Every row gives one point. The points of each table are mixes of a few directions, plus a little noise. Count the directions of each table, and those that both share. Where both have some left over, give the other angles between the two spaces (their principal angles), to ten degrees, smallest first.
In the rows, zero is written as 128.

First (6 x 3):
[[ 42 146 173]
 [ 70 141 158]
 [166 121 108]
 [184 116  99]
 [139 126 122]
 [168 119 107]]
Second (4 x 3):
[[136 101  99]
 [ 94 151 162]
 [128 177 177]
 [154  82  74]]
Directions: first 1, second 2, shared 1

First (6 x 4):
[[ 81 171 128 131]
 [ 78 174 128 131]
 [ 84 168 130 131]
 [143 113 128 126]
 [219  43 127 123]
 [160  97 127 125]]
Second (7 x 4):
[[184  73 130 111]
 [168  94 124 146]
 [175  85 126 126]
 [146 114 126 140]
 [108 140 132  96]
 [ 47 204 130 130]
 [ 70 181 126 146]]
Directions: first 1, second 2, shared 1

First (9 x 8):
[[139 103 121 136 118 126 126 129]
 [134  97 118 102  98 112 126 118]
 [ 88 190 144  44 120 109 133 105]
 [110 185 146 141 166 144 132 136]
 [ 80 216 152  56 141 119 135 110]
 [154 113 126 225 169 161 125 158]
 [143 105 122 158 131 135 126 136]
 [147  40 100  67  48  88 123 103]
 [157 103 123 222 161 158 125 157]]
Second (10 x 8):
[[143 138 185 159  66 109 111 109]
 [147 105  13  74 178  62 160 233]
 [135 153 150 151 110 171 124  63]
 [147 129 122 112 121 161 114 127]
 [139 134  98 133 125  81 149 148]
 [ 98 121  94 117 186 138 149 127]
 [178 146 109 108 108 204 107  94]
 [ 90 133 163 166 133 104 143  95]
 [ 81  98 149 109 174 161 114 143]
 [121 120 195 152  79  91 110 139]]
Directions: first 2, second 4, shared 0; angles 60, 90

First (8 x 11):
[[120 121  98 100 118  92  68 115 108  94 107]
 [138 119 124 130 133 139 114 132 144 121 124]
 [129 157 179 173 139 172 235 141 139 190 171]
 [ 97 162  95 113 101  68  95 101  67 114 137]
 [171  91 128 150 155 191 105 150 199 120 116]
 [127 107 145 108 134 121 148 135 132 129 109]
 [125  65 187  55 143  95 196 146 129 134  72]
 [120 204  67 194 106 142  65 105 109 121 186]]
Second (8 x 11):
[[187 143 168 150 145 105 169 139 140 186 133]
 [118 107 151  64 127  46 151 120  85 132  89]
 [126  72 112 141 125 168 235 137 104 112 128]
 [183 135  57 182 110 134  66 123 121 104 146]
 [100 140 108 167 142 209 120 126 164 114 157]
 [118 169 150 106 149  91  71 114 146 148 120]
 [ 84 127 216  85  74 150 129 171 152 138 126]
 [108 132  63 129 151 122  84  95 113  90 124]]
Directions: first 3, second 5, shared 2; angles 80

First (11 x 14):
[[ 97  88 134 130  97 132 128  70 201 120 134 113 163 169]
 [113  87 133 117 109 131 128  55 207 111 124 107 174 173]
 [121 123 129 131 121 129 128 123 136 129 131 127 131 133]
 [156 190 120 141 161 123 127 234  10 151 131 157  61  61]
 [110 129 129 142 113 130 127 142 123 138 139 133 117 124]
 [ 82 110 132 153  87 133 127 126 155 142 151 130 126 142]
 [186 142 123  92 178 121 129 113 111 106  96 121 141 120]
 [147 183 121 144 152 124 128 226  23 151 134 156  66  68]
 [133  90 132 104 127 129 128  47 203 102 112 104 181 171]
 [101 101 132 134 101 132 128  95 175 127 136 120 148 154]
 [161 163 122 122 161 123 129 176  64 132 119 140  99  93]]
Second (9 x 14):
[[ 70 132 119 135 116  88 165 188 129 125 156 147  95 159]
 [244 119 145 112 152 208  55   7 126 135  71  89 194  66]
 [ 96 131 123 132 122 106 148 161 128 126 144 138 110 145]
 [178 124 135 122 138 162  95  77 127 131 103 111 156 101]
 [121 129 127 129 126 123 132 135 128 127 131 130 124 132]
 [ 66 133 118 136 115  85 167 192 129 125 158 148  93 161]
 [ 88 131 122 134 119 100 154 171 129 126 147 142 105 150]
 [206 122 140 118 144 181  78  46 127 133  89 102 173  86]
 [ 83 132 121 133 119  97 157 175 128 126 151 143 102 152]]
Directions: first 2, second 1, shared 0; angles 50

First (8 x 20):
[[137 125  93 114 121  98 129 147 130 107 162 153 187 148 121 100 144 145
  122 178]
 [127 128 132 129 128 132 128 126 128 131 124 126 122 126 129 131 126 126
  129 123]
 [135 126  99 116 122 103 129 144 130 111 156 149 177 145 123 105 141 142
  123 170]
 [141 125  73 105 116  79 129 158 132  95 183 168 223 161 117  83 154 155
  118 209]
 [135 126  99 116 122 103 129 144 129 110 157 149 178 145 122 104 142 142
  123 171]
 [111 132 199 157 143 190 126  89 123 170  59  77   7  86 141 186  95  94
  141  25]
 [118 130 167 144 136 162 127 107 125 152  89 100  61 105 135 160 110 109
  135  71]
 [120 130 163 142 135 158 128 109 126 149  94 103  69 108 135 156 112 112
  134  78]]
Second (10 x 20):
[[155 141  89  45 201 173 166 154 126 167 145 152 120 129  72 119 115 133
  120 130]
 [177 138 101 113 136 172 112 146 118 116 109 116 133 119 135 151 127 155
  114 146]
 [200 149  93  92 164 185 115 164  91 130 113 115 138 121 133 150 130 162
  107 139]
 [ 91 106 105 114 121 116 143 150 123 105 103  73 117 168 100  90  85 119
  116 157]
 [ 88 104 136 178  72  90 110 132 116  81  92  62 127 158 154 106 105 122
  122 147]
 [126 113 103 146  83 164 110 115 187  77  95 112 115 121 123 147 104 140
  125 179]
 [ 75 122 185 171 106  59 134  93 134 149 160 158 131 124 147 114 153  97
  153  87]
 [100 139 180 128 163  61 152 120  82 191 180 163 139 131 136 102 164  97
  145  57]
 [111 129 165 174  88 120 117  64 206 127 153 201 123  82 141 164 161 116
  159 118]
 [156 139 124 117 147 138 123 143  99 137 128 124 136 126 138 135 138 139
  120 119]]
Directions: first 1, second 4, shared 0; angles 80

First (11 x 32):
[[120 185 131 154 142 118 131 136 142 145 150 135 110 111 116 153 135 156
  101 107 104 117 132 153 159 115 100 120  93 140 160 134]
 [ 57 103 148 130 152 112 159  87 116 157 142 199 152 129 161 109 128 150
   99 103 122 105 131 132 120  82 132 145 186  58 137 173]
 [128  43 127  92 112 140 128 111 107 108 100 129 157 152 150  89 118  91
  162 154 161 140 123  93  84 139 168 142 186 101  84 126]
 [176  86 114 102 101 147 107 144 121  95  99  81 132 144 121 114 121  88
  170 162 154 152 123 101 103 166 153 126 130 156  92  96]
 [171  89 115 104 103 145 110 142 121  98 101  86 132 143 122 115 122  91
  167 160 152 150 123 103 104 163 151 127 131 152  95 100]
 [124 160 129 142 135 123 130 133 136 137 140 131 118 119 121 142 132 143
  114 117 115 122 130 142 145 121 113 123 108 135 145 131]
 [110 191 134 158 147 114 136 132 143 152 155 145 111 109 119 155 136 163
   93 100 100 112 133 158 162 107  96 121  95 132 166 141]
 [ 95 207 139 167 156 108 142 128 146 163 165 160 108 103 120 161 138 177
   79  89  90 104 135 167 172  95  87 120  92 125 179 151]
 [124  64 128 102 118 136 130 113 112 115 108 133 151 145 146  98 121 103
  151 146 152 135 124 103  95 133 157 140 174 104  97 129]
 [180  83 112 100  99 149 106 145 121  92  96  77 132 145 121 113 121  85
  174 165 157 154 122  99 101 170 155 126 130 158  89  94]
 [123 196 130 158 142 117 130 140 145 146 152 131 106 108 112 158 136 159
   99 105 101 117 133 157 163 116  96 117  83 146 164 132]]
Second (10 x 32):
[[174 173 127 120 103 144 108 164 126 126 113 112  91 147 113 163 126 129
  135 146 115 136 118 128 127 155 118 111 107 157 134  90]
 [120 163 139 145 115 141  93 132 145 158 116 140 148 150 149 155 126 121
   95 117 130 129 124 134  92 130 126  86 100 138 141 108]
 [115  67 119 124 147 116 150 103 124 108 135 115 145 101 129  85 128 115
  153 134 142 130 136 116 139 116 143 161 153 117 105 157]
 [117 202 143 141 117 135 111 145 134 163 130 161 117 154 133 176 130 151
   82 106 108 118 122 150 120 126 106  91 102 125 165 110]
 [157  87 114 167 174 100 159 100 153 114 144  78  90  26 137  79 130 124
  193 170 108 132 135 101 186  81 122 196 136 164  93 183]
 [177 157 124  99  92 149 110 170 114 111 109 110  98 166 104 160 125 123
  140 145 126 141 116 126 121 172 127 109 116 149 129  79]
 [ 54 106 136 109 145 113 163 103 105 131 154 187 165 149 122 113 132 155
   87  79 137 106 138 153 134 113 132 136 163  61 150 155]
 [159 154 127 144 130 127 122 138 140 133 126 108  96 107 129 139 129 130
  143 147 109 131 123 123 143 123 115 132 112 157 127 125]
 [104   7 112 103 139 122 146  91 115  87 123 105 188 117 134  54 124  87
  164 134 178 139 141 104 110 132 172 160 169 106  80 154]
 [100 162 140 125 119 133 119 134 124 149 131 165 142 163 131 155 130 142
   86 100 126 119 127 147 111 132 121  99 121 108 155 115]]
Directions: first 2, second 4, shared 1; angles 30

First (8 x 32):
[[146 105 110 138 160 115 117 101 102 140 132 121 166 112 113 133 137 149
   96 129 110  93 132 161 173 133  71 107 121 117 121 109]
 [ 82 121 105 120 141 117 114  92  88 137 205 143 115 147  65 125 112 146
   91 140 112 125 141 173 161 139  51 119  67 106 115  80]
 [ 64 142 125 148  67 144 115  77 111 112 193 177  98 134 124 130 103 135
  120 122 109 172 123 168 137 123  81 117  81  95  95 114]
 [165 122 133 118 155 126 140 163 143 137  89  99 143 129 133 127 140 125
  138 127 141 106 132 104 115 133 157 138 161 151 145 137]
 [100 144 138 163  44 177 143 117 148 117 138 152 116 142 164 136 105 142
  148  98 124 162 126 153 103 136 102 128 144 128  93 130]
 [144 138 146  94 172  73 104 134 132 107  92 138 107  89 151 116 156  74
  143 161 139 146 102  56 127  86 249 133 114 113 173 183]
 [166 114 124 156 118 155 143 134 139 139  89 108 173 123 157 139 132 154
  129 103 124  98 132 150 132 143  92 118 175 144 112 125]
 [158 136 144  85 165 118 149 204 160 134  85  88 106 149 119 117 139  99
  159 142 166 122 135  58  76 131 220 164 161 169 170 147]]
Second (8 x 32):
[[ 84  98 154  99 125 154 115 180 172 150 119 101  99 171  90 140  88 166
  162 132 138  92 156  83 113 189 193 157 104 132 152 160]
 [ 72 152  96 118  96 121 122  84  97 100 195 182  65 150 126 123 102 107
  105 137 122 187 147 142 120 120 113 118  95 112  98  91]
 [120 122 198 117 128 162 142 209 184 165 108  68 143 142  79 128 130 158
  175 120 153  94 109 106  97 159 164 179 115 143 171 173]
 [144 139 103 102 198 106 136 100  85 120 159 136 117  70 141 113 165 131
   68 146 146 150 118 165 125 124 140 120  98  89 132 130]
 [139 120  97 134 173 111 124  75  78 127 164 140 152  77 130 126 153 153
   64 134 119 124 120 193 162 127  70 102  96  90 111 109]
 [127 141 136 163  65 127 121 117 141 113 108 152 138 150 147 131 119  89
  165 117 104 145 117 112 137  91 103 117 164 150 113 119]
 [130 120 135 137 108 118 108 121 144 120  95 141 130 127 151 135 119 109
  153 128 112 125 126  94 143 114 166 120 144 129 131 151]
 [204 131 106 154 134 127 159 141 127 129  75 107 175 137 159 127 151 104
  130 108 126 108 133 136 125 106  80 115 216 180 114  89]]
Directions: first 4, second 6, shared 3; angles 50

First (9 x 32):
[[184 182 111 159  81 144 150 101 104 137 146 128 112 109 151 127 142 144
  130 172 107 137 110 144 123 129 116 101 139 117 174  49]
 [ 61 108 147  82 154 136  55 163 152 168  68  97 104 186 129 132 162  93
    7  43 142 101 133 132 134 163 195 160 122 173  85 214]
 [108 115 135 117 140 126 114 137 136 132 116 124 127 139 124 129 130 121
  111 109 134 122 131 126 129 132 139 138 125 137 115 154]
 [148 141 120 138 113 126 140 117 116 124 139 129 130 108 136 126 127 137
  148 152 121 139 124 131 127 125 112 121 128 114 142  98]
 [142 123 135 148 142 131 164 121 138 107 156 154 141 137 104 132 105 132
  176 137 134 113 132 119 127 108 115 112 138 136 131 130]
 [129  99 133 138 152 115 163 127 137  97 156 154 155 119 102 129  95 135
  199 140 138 126 138 112 127 103 101 123 128 121 120 140]
 [107 103 142 123 157 124 132 139 146 118 130 140 139 147 105 131 113 121
  139 106 141 113 138 117 130 121 133 133 130 143 108 169]
 [105 100 127 110 144 112 118 137 130 119 121 124 141 115 125 124 120 128
  143 123 135 141 135 122 131 127 121 147 116 114 110 151]
 [166 179 103 135  72 135 117 109  94 150 120 104 106  91 174 121 160 143
  101 169 102 159 109 149 126 145 120 121 125  99 166  50]]
Second (11 x 32):
[[120 168 148 156 135 134 154 127 135 127 122 142 106 154  79 129 107 101
   96 142 128  79 111 119 102 136 152 108 157 155 119 133]
 [149  76 118 113 132 129 127 122 131 111 162 138 164 117 163 136 134 161
  201 109 136 165 152 130 156  98  94 137 106 113 141 135]
 [ 96 163 160 161 162 127 169 136 149 115 119 154 107 168  38 128  82  84
   96 140 138  50 110 107  92 134 161 106 163 165  93 162]
 [134 129 122 134 126 119 142 121 120 116 136 132 134 105 125 124 115 135
  157 154 126 140 124 127 123 123 109 126 127 108 130 112]
 [154 169 125 146 102 148 131 118 118 144 130 123 105 141 138 130 145 126
   91 139 118 115 113 141 124 136 141 110 142 143 151  95]
 [113  89 124 119 150  97 140 132 127  98 139 135 159  89 118 121  96 139
  201 150 135 157 138 112 127 112  92 142 113  94 112 141]
 [119  67 112  84 132 123  83 138 128 132 126 111 155 113 181 131 155 154
  151  85 136 178 154 133 162 121 114 160  93 107 126 152]
 [142 102 113  98 111 139  86 129 124 146 127 108 136 126 189 135 169 150
  119  92 127 168 143 145 159 128 124 146 105 122 146 126]
 [113 112 112 104 121 106 102 130 115 129 112 108 139  83 153 119 133 138
  139 138 122 171 131 129 132 134 110 151 107  90 121 121]
 [170 168 117 139  86 156 125 113 114 151 132 118 107 137 163 132 161 139
   94 133 113 129 117 147 134 134 137 111 134 136 166  79]
 [102 167 156 150 147 135 146 139 143 135 109 138  96 175  65 129 108  87
   64 124 134  57 110 119  99 146 175 111 161 174 104 157]]
Directions: first 3, second 4, shared 3

First (11 x 32):
[[155 164 123 136 104 148 168 132 183 113 153 182 177 114 112  96 197 130
  120  92 152  93 121  82  94 163 145 110  99  92  86  73]
 [179 116 140 105 127 113 133 131 144 115 117 147 162 138 102  79 198 143
  125 102 127 119 152  82 102 155 146 108 121 123 103 151]
 [138 118 105  88 137 105  96 138  98 140 135 123 119 139 108 126 124 137
  117 126 150 160 130 121 146 112 130 134 123 131 174 152]
 [100 124 134 142 134 130 123 124 114 134 120 105 106 126 145 150  85 121
  133 151 115 134 126 157 139 113 119 139 143 140 131 138]
 [147  78 121 143 143 142 108 110  99 124 105  99 101 139 156 164 130 125
  153 112  91 126 111 164 165 120  96 120 120 151 176 110]
 [142  84 137 137 144 128 111 114 103 123  98  96 107 141 146 144 125 129
  147 127  90 129 130 154 148 124 109 123 136 154 149 143]
 [104 107 147 146 140 125 118 120 106 131 104  91  99 133 150 149  83 123
  140 155  97 135 135 164 140 114 116 137 153 153 128 157]
 [ 58 243 107 132  90 142 174 157 185 144 201 190 160  87 105 119  90 115
   87 151 211 124 110  99  90 127 162 152 117  69  78  76]
 [112 152 132 158 116 152 156 125 156 123 139 143 137 114 141 135 126 119
  132 127 127 105 116 132 117 138 127 127 122 115 100  89]
 [202 102 133  80 132  97 117 134 132 116 116 148 166 148  87  66 218 152
  121  92 134 129 160  66 106 156 150 104 117 126 120 169]
 [ 71 119 127 142 142 126 104 124  87 146 120  82  76 128 156 179  34 115
  134 173 114 154 118 188 162  89 107 155 154 153 161 149]]
Second (11 x 32):
[[135 163 110  88 117 109 129 148 141 136 158 162 155 124  89  95 150 137
  101 122 179 142 135  84 109 132 154 131 116 102 124 136]
 [156 106  90  94 136 120  95 130  97 135 137 128 119 140 116 141 145 134
  125 103 146 151 111 127 162 115 116 125 104 129 199 116]
 [ 94 122 194 183 132 135 158 114 146 116  88  96 118 123 161 124  91 120
  147 170  69 101 157 155  99 138 129 131 175 153  44 168]
 [157 120  74  55 136  96  79 146  88 147 153 138 125 143  87 123 143 143
  105 107 181 176 120 103 158 106 132 132 103 120 213 143]
 [163 153 114 114 111 134 149 136 165 118 152 175 171 122 102  94 196 135
  116  91 159 110 126  78 104 155 146 112  99  97 110  94]
 [128 118 147 152 129 138 140 119 136 119 112 120 127 127 144 130 130 125
  141 130 102 111 132 138 122 136 122 122 136 136 106 125]
 [138 121 175 175 123 147 167 113 166 105 101 128 146 123 149 110 157 125
  148 126  81  84 144 126  95 160 130 111 142 134  54 124]
 [112 135 109  96 133 107 103 140 102 145 141 121 115 132 112 132  97 131
  112 143 156 160 129 129 142 106 132 143 132 129 161 154]
 [104 107  70 103 143 127  72 130  62 155 146  98  73 135 140 197  61 120
  127 133 150 177  87 180 200  75  95 151 113 140 249 108]
 [135 105 158 162 132 141 143 113 137 114 100 112 125 130 151 130 137 125
  148 129  84 104 136 142 120 142 119 118 140 144  97 130]
 [ 86 158 167 187 115 155 174 120 169 118 122 130 133 108 157 132 101 113
  138 154 103  92 132 145  97 142 131 132 149 124  51 110]]
Directions: first 4, second 4, shared 4
